Each row is a point. The last column is the point's height on a tilted bowl or saddle (a function of degree 2), plus a little noise. Count its main directions that bend up, bend down and stay straight.
In the rows, 128 means zero.

Points:
[[127 151  88 151]
 [109 132 147 137]
 [118 125 128 133]
 [154 152 103 158]
 [106 146 127 136]
 [ 96 110 102 134]
 [131  96  97 138]
 [139  96 120 139]
 [179 144 160 182]
 [132 133 187 166]
 [ 60 163 161 164]
 [149  79 140 152]
 [119 135 154 141]
 [171 161  93 180]
 [137 126 168 153]]
Directions: 3 up, 0 down, 0 straight

Points, 17 rows:
[[112 146 124 117]
 [146 122 142 119]
 [ 86 135 125 102]
 [180 104  84  99]
 [ 82 120 120 101]
 [ 92 146 120 104]
 [149 130 109 127]
 [118 153 168  89]
 [151 156 131 113]
 [123  80 157  85]
 [134 173  77  86]
 [126  89 162  88]
 [122 171 155  90]
 [171 147  88 105]
 [119 161  85 102]
 [164  99 140 106]
 [110 145 128 116]]
Directions: 0 up, 3 down, 0 straight

Points, 22 rows:
[[110 120 131 144 141]
 [109 117 105 137 144]
 [170 107 139 145 140]
 [133 179 115 149 165]
 [165 198 116 162 199]
 [169 152 133 145 144]
 [166 130 122 142 141]
 [100 122 102 118 133]
 [138 165 119 167 164]
 [125  89 128 121 148]
 [112 139 158 148 133]
 [ 71 145 147 106 164]
 [ 90 101 141 137 154]
 [162 138 127 134 137]
 [ 77 125 109 181 184]
 [103  74 118  68 161]
 [112 159  88 125 135]
 [110 123 105 123 133]
 [139 156 117 141 144]
 [177 193 204 131 160]
 [118 119 116 115 131]
 [115 166 119 114 140]]
Directions: 3 up, 1 down, 0 straight

Points, 25 rows:
[[169 115 137 170 107]
 [111 170 161 152 100]
 [106 162 181 154  90]
 [124 156  74 101 100]
 [162 181 123 158 101]
 [132 128  96 118 121]
 [120 168 138 156 110]
 [143 143 145 142 122]
 [ 71 114 168 120  87]
 [146 155 137 108 116]
 [166 120 156 123 111]
 [126 108 146 133 119]
 [ 88 126 136 144 112]
 [114 140 109 115 121]
 [119 106 142 123 120]
 [102 109 120 133 118]
 [115 159 125 117 117]
 [ 69 125 194 179  49]
 [116 132 150  92 110]
 [145  69  94 146  94]
 [126 119 125 108 123]
 [ 85  94  86 119  97]
 [108 132 187 114  93]
 [109 121  64 184  81]
 [121 112 109 118 122]]
Directions: 0 up, 4 down, 0 straight

Points (41 x 7):
[[115 140 120  79 125  72 122]
 [148 112 147 161 164 171 121]
 [131 100 156 140  88 119 117]
 [127  93 118 141 127 105 104]
 [126 153 164 141 103 124 126]
 [138  91 121 108 147 114 107]
 [120 159 101  78  95 143  93]
 [107 150 149 142 134 100 124]
 [ 93 102 190  94 127 164 103]
 [110 162  74 127 109 107  76]
 [147 148 161 102 133 140 123]
 [169 135 141 121 105 169 104]
 [124 164 142 104 127 117 124]
 [ 98 113 122 100 104 133 116]
 [113  89 124  80 104 168  92]
 [ 89 150 175 131 135 102 121]
 [141 129 120 143  98 128 120]
 [120 105 158 162 172 106 123]
 [128  92 122 170 157 129 113]
 [ 83  74 154 114 184 128  95]
 [153 111 111  92 146 102 105]
 [156 113 144 122 195 115 124]
 [133 161 123  70 102 157  98]
 [116 112 126 152 138 136 117]
 [ 88 100 130 143 154 143  98]
 [107 129  97 113 116 153  92]
 [110  88  76 119 178 167  45]
 [149 128 136 201 146 123 152]
 [128 145 120 148 152 111 128]
 [118 114  87 134  81 134  92]
 [178 214 124 147  79  96  70]
 [176  87 146  71 168 106  96]
 [168 144  79 128 182 127  95]
 [134 171 178  90 108 149 111]
 [107 119  88 134 117 101  89]
 [124 149 102 140 135 112 114]
 [145 117 161 106 148 100 129]
 [146 142 109 151  73 151 117]
 [116 184 149 102 108 109 112]
 [ 94 137  83 144 123 154  82]
 [137 144 142  99  90 112 130]]
Directions: 1 up, 4 down, 1 straight
